Each row of a before or after table is a point. One or more steps were done to the points. Then noise was added and the rows were shuffled. The steps act on how far a point lies along the listed directions, d1 being the first. What was done? A step turns or swaps two directions, mirrors them in a line or flattens them onto one, adds a multiple of one to another, or multiplies one. Angles are multiples of 10 degrees, from the lower direction toward the higher: turns from -170 to 170, lines from 10 to 170 but not 90. Use the fewest steps. Two steps may share a direction if one is a turn and the other turns, adds or multiplies; they go together, in the order done. Otherwise the lowest direction goes first.

Directions:
(1): [-0.16 -0.45 -0.28]
(2): [ 0.45 -0.27  0.18]
(3): [-0.29 -0.18  0.44]
Before (8 x 3)
[[ 0.15 -0.17 -0.36]
 [-0.36 -0.22 -0.23]
 [ 0.60  0.70  0.66]
 [ 0.00  0.11 -0.17]
 [-0.01 -0.43 -0.33]
 [-0.20 -0.37 -0.11]
 [ 0.26  0.21 -0.07]
 [-0.28 -0.03 -0.27]]
After (8 x 3)
[[ 0.18 -0.08  0.03]
 [ 0.05  0.83  0.77]
 [-0.15 -0.51 -0.12]
 [ 0.05 -0.42  0.10]
 [ 0.14  0.02  0.31]
 [-0.17 -0.27 -0.29]
 [ 0.20 -0.17 -0.29]
 [ 0.04 -0.25 -0.43]]
Steps: turn d2 and d3 by 110 degrees

Directions:
(1): [-0.25 -0.58 -0.10  0.04]
(2): [-0.54  0.27 -0.17  0.15]
(3): [ 0.13  0.02 -0.59 -0.22]
(4): [-0.21  0.02  0.18 -0.58]
Before (13 x 4)
[[ 0.29  0.22 -0.17  0.32]
 [-0.01 -0.01 -0.01 -0.05]
 [-0.28 -0.27  0.15 -0.04]
 [ 0.05  0.03 -0.15  0.21]
 [-0.26  0.14 -0.03  0.17]
 [ 0.44  0.14 -0.35  0.35]
 [-0.26 -0.08  0.59  0.07]
 [ 0.17 -0.02 -0.42  0.28]
 [ 0.39  0.24  0.65  0.22]
 [ 0.12 -0.17 -0.09  0.00]
 [-0.47 -0.09  0.11 -0.14]
 [ 0.28  0.41  0.46 -0.01]
 [ 0.02 -0.19  0.72  0.01]]
After (13 x 4)
[[ 0.14 -0.08 -0.08 -0.15]
 [-0.40 -0.05  0.03  0.06]
 [ 0.30  0.46  1.09  0.07]
 [-0.07 -0.01 -0.36 -0.55]
 [-0.21 -0.32  0.17  0.29]
 [ 0.05  0.00 -0.03  0.02]
 [ 0.12 -0.04  1.00  0.47]
 [ 0.16  0.26 -0.19 -0.72]
 [-0.37 -0.28 -0.03  0.47]
 [-0.13  0.01 -0.06 -0.26]
 [ 0.33  0.52  0.65  0.16]
 [-0.22 -0.14  0.82  0.51]
 [ 0.02  0.27  0.00 -0.48]]
Steps: add 0.7 times d2 to d1; multiply d3 by 1.6; multiply d4 by -1

Directions:
(1): [-0.08  0.50 -0.05 -0.57 -0.18  0.08]
(2): [-0.06  0.13  0.48  0.26 -0.54  0.08]
(3): [ 0.53  0.21 -0.36  0.24 -0.16  0.29]
(4): [ 0.36  0.34  0.28  0.08  0.25 -0.49]
(5): [ 0.45 -0.43  0.22 -0.41 -0.15  0.01]
(6): [-0.05 -0.10 -0.37  0.00 -0.43 -0.54]
Before (8 x 6)
[[ 0.01  0.07 -0.07 -0.39  0.15  0.28]
 [ 0.69 -0.36  0.02 -0.21  0.06 -0.73]
 [-0.09 -0.12  0.01 -0.25 -0.33  0.34]
 [-0.03  0.70  0.27 -0.07  0.10  0.10]
 [ 0.08  0.64  0.15  0.14  0.02 -0.24]
 [-0.30 -0.24  0.10  0.21  0.59 -0.39]
 [ 0.31 -0.19  0.09  0.44  0.54 -0.35]
 [-0.32  0.09 -0.63 -0.28  0.00  0.31]]
After (8 x 6)
[[-0.07  0.02 -0.04 -0.42  0.18  0.20]
 [-0.10 -0.13  0.02 -0.25 -0.30  0.32]
 [ 0.83 -0.29 -0.05 -0.13  0.04 -0.59]
 [ 0.26 -0.20  0.11  0.42  0.55 -0.36]
 [-0.27 -0.25 -0.05  0.24  0.45 -0.55]
 [ 0.07  0.64  0.20  0.13  0.05 -0.20]
 [-0.15  0.65  0.35 -0.11  0.10  0.03]
 [-0.28  0.11 -0.60 -0.28  0.04  0.37]]
Steps: turn d3 and d6 by -30 degrees
